Every row gives one point. Two turns around zero, p and q, are shown by what they do to some points. Write where each new point lands after one turn and then the other. Backwards means that the second turn is done in reverse. Each puzzle has new turns, and all numbers are rounded.

Turn p:
[ 16.5   2.3 -10.9] => [ 14.9 -11.6   6.3]
[ 1.0 -8.7 -2.8] => [-4.4 -8.1 -0.1]
[14.6  8.0 -6.0] => [15.7 -3.9  7.3]
[ 0.8 -8.5 -7.3] => [ -2.1 -10.6  -3.0]
[18.1  2.7 18.5] => [ 1.0  6.2 25.3]
[-51.1   4.3   8.6] => [-25.1  28.2 -35.8]
Turn q:
[-12.7  29.0  11.8] => [12.6  5.2 30.9]
[  6.3 -12.5 -28.8] => [ -0.5  16.0 -27.8]
[12.7 -7.7 19.0] => [ -1.8 -24.0  -0.4]
[-6.2 -8.8 -2.0] => [-10.2   2.8  -2.8]
Where do these land?
p, then q: [ -4.5  -6.2 -19.9] => [ -6.5   6.1 -19.4]
p, then q backwards: [14.3  6.6 -3.5] => [ 5.0 14.4  5.2]
q, then p backwards: [ 5.9 32.8 25.0] => [41.3  4.8 -3.1]
q, then p: [ 0.6  1.9 -5.8] => [6.1 0.5 0.3]
p, then q: [-23.4 -22.5  18.7] => [-17.2  26.1  20.6]
p, then q: [  7.1 -12.6 -14.5] => [-14.4  -4.5 -13.8]

Turn p:
[  8.1  -5.3 -29.9 -11.1   4.9   9.6] => [-11.8   8.9  22.5  14.6 -15.6  -6.7]
[ 7.0  0.6 -6.5 29.4  7.9 12.3] => [19.8 14.1 -6.3 20.0 -6.5  9.7]
[-12.2   0.4  26.7   7.3  -1.4  11.2] => [  6.0 -18.8 -22.3   3.7   9.3   7.5]
[ 12.8  11.3 -27.6  -6.8 -16.2  13.8] => [-10.5  10.5  30.7  16.9   6.7   7.8]
[ -1.4  14.1  47.6  -6.1   4.7 -16.7] => [ -8.8  -6.8 -38.2 -27.8  20.4   5.9]
[  1.2   0.7 -14.9  -6.3 -22.5  -8.4] => [ 0.9 -0.8 26.7 -8.1  7.8  1.4]
[-15.8  18.6  -2.6  -7.1  10.7  -8.2] => [ -5.2   4.9  -6.1   0.3  14.4 -23.2]
[  0.3 -40.4   7.1   0.7  12.0 -13.6] => [  9.5 -12.0  -6.9 -19.7 -36.6  -2.6]
Turn q:
[ -0.5 -23.6  17.1  18.3  -2.3 -17.3] => [ 22.3 -18.6   4.5  11.2  -8.3  20.7]
[ -9.6   7.4 -23.7 -33.6  -6.6  -8.6] => [-15.4  22.1  -2.0  -5.8  34.3   4.2]
[  6.5   5.7  -5.1 -22.5  14.3  22.1] => [ -6.9   4.0   5.8 -21.2  10.9 -25.2]
[ 2.4 11.5  4.0 20.6 14.7 -2.3] => [ -2.3 -10.4  -2.1  18.4 -13.1 -13.0]
[  9.3  24.2  20.0  10.1 -23.2   7.4] => [ -7.6  -1.1 -31.8  -8.4 -24.8   2.8]
[ -9.3  21.1 -18.4  -5.4 -31.6 -20.1] => [-18.1  27.2 -22.8  11.7   8.6  22.5]
[  8.7 -20.3   9.5 -14.7  22.0   9.2] => [ 16.7 -15.4  15.7 -15.9  11.9 -14.3]
[ 11.9 -10.8 -10.5   8.0  15.4  15.1] => [ 11.6   5.0  18.1  -0.5  -7.7 -18.7]
[-19.3 -15.2   7.0  19.3  -2.7  -5.5] => [ -0.4 -12.7  14.7  10.5 -11.7  20.9]
Where do these land?
p, then q backwards: [ 20.5   4.7   7.7  -1.1  10.9 -21.2] => [  5.2   7.0  -6.7 -12.1 -24.1  14.9]
p, then q: [  0.4 -11.4  19.9  22.3  14.5 -12.7] => [ 7.7 33.6 -5.7 -5.0  8.1 -9.2]
p, then q: [ -3.7 -16.9 -11.8 -16.8 -17.3  24.2] => [  9.5 -19.9  12.3 -10.0 -19.3  22.2]
p, then q: [-9.2  3.8 -9.0  1.2 -0.8 -1.5] => [ 6.4 -7.3 -5.4  7.7  1.2 -0.3]
p, then q: [ -3.3   7.6 -13.5 -16.6  14.9  15.4] => [-10.5  -8.4   2.3  20.6  -8.0  17.7]
q, then p backwards: [ -0.9  -9.1 -23.2  34.9  -8.0  -0.3] => [ 19.2 -10.3 -29.9  14.5   8.4  16.0]
p, then q: [ 21.5  32.3  44.0 -12.7  17.2   0.8] => [-40.4  21.5  33.6   9.1  16.7 -17.8]
p, then q: [-19.6 -18.0 -12.4   2.1 -18.5   8.7] => [ 29.3 -14.3  -0.3  -6.7  -8.8   9.9]
p, then q: [ -5.6   7.1  -1.8 -13.4 -12.8 -13.4] => [ -0.6 -17.5   1.6  -3.7  16.9  -1.3]
